Every row gives one point. A path goes straight from each point to the next, and from the last back to the first. The post is the endless flat space through its rows: a point in 2 columns, a line in 3, a plane in 4, and so on, so that a path can go around it. How many times does the path go around the post? Going back the other way cancels.

Post (2 x 3):
[[ 17   8  32]
 [-24  29 -14]]
Path, 27 rows:
[[ 57  -7  23]
 [ -4   4  -1]
 [-34  23 -19]
 [-20  31  11]
 [ 22  30  30]
 [ 30  23  -5]
 [  0 -17 -22]
 [ 17  -7  36]
 [-31  15  21]
 [  5  36  52]
 [-16  45  33]
 [ 21  10  62]
 [-20  41  -3]
 [ 11  20  10]
 [-16  17 -31]
 [  7 -26  33]
 [ -2  -8  37]
 [ 18   9  95]
 [-11  40   1]
 [ -5  23 -17]
 [-10   3 -32]
 [  0  -7 -18]
 [ -4 -13  21]
 [ 15   8  55]
 [-34  55  16]
 [-17  28  53]
 [ -2  60  -1]]
Times around: 4

Post, 8 rows:
[[-15   8 -31  66  -4  46  56 -66  38]
 [ 10  31 -21  -6 -14  39  11  18 -10]
 [ -4 -12  -2  -9  11  -4  32  -8  -4]
 [  0 -27  29 -21   1   2 -26  -4 -17]
 [-30   8   1 -39 -35 -32  -6  20 -29]
 [  6   4   3 -56  15   6 -36   5   3]
 [ -5  20 -25  46  -8 -20  23 -10  -4]
 [  4  11  30 -38  -9  -9   0  13   5]]
Path:
[[ -1  49 -40  51 -54  38  12  47 -22]
 [-19 -57  81 -55  24  18   6  17 -12]
 [-46  56 -53 -21 -47 -14  32  29 -37]
 [ 20 -22   0  13  19 -37 -15  -6 -52]
 [ 14  18 -42   8 -21 -40  38  -1  22]
 [ 14 -36  20  20  24  21  31 -36  42]
 [-33  10 -10 -31  -7   5 -15  18  15]
 [-28  55   3   1 -21 -21  88   0  29]
 [-30 -12  49 -62  -5 -19   2 -30 -29]
 [ 42 -13  35 -17  16   1   3   5 -11]
 [  8   6 -46  27   7   6  23 -11   8]
 [-16 -13   3 -11 -11  -9 -10 -13  32]
 [-35  48 -12 -67  -4   3 -31   7  39]
 [-36  -1  23 -67 -10   0 -23 -13 -21]
 [-17  43 -33 -37 -12   3  24  -1   0]
 [ -9 -19 -56  83 -21  13  34 -86   5]
 [-29  -1 -34   6 -33  48  45 -26  11]
 [  7 -20  27  30  20  -8  -1   7  15]
 [ -5 -29  19 -20  34 -36 -51  -7 -18]
 [-40  15  12  29 -55  27   7 -19 -47]
 [-20 -27  80 -31 -17  -5   8 -12 -36]
 [-21  38  -6 -34   0   0 -28  -4  22]
 [  5  -3  12 -14   6   9   6  11  20]
 [ -8 -21  21  15 -53  12 -56  -8  -7]
 [ -8  -9  -4  39 -62  -1  50 -18 -35]
 [-24  20  35 -34 -20  37 -31 -44   2]
 [  4  18   4  46  45 -22  32 -23  22]
 [ 15  12 -23  -1  32  -8 -38  35   0]
 [  9  -5  24 -83  15   9  -8  13  30]
 [ -8 -32 -10 -27 -31  31   1   2 -22]]
Times around: 2
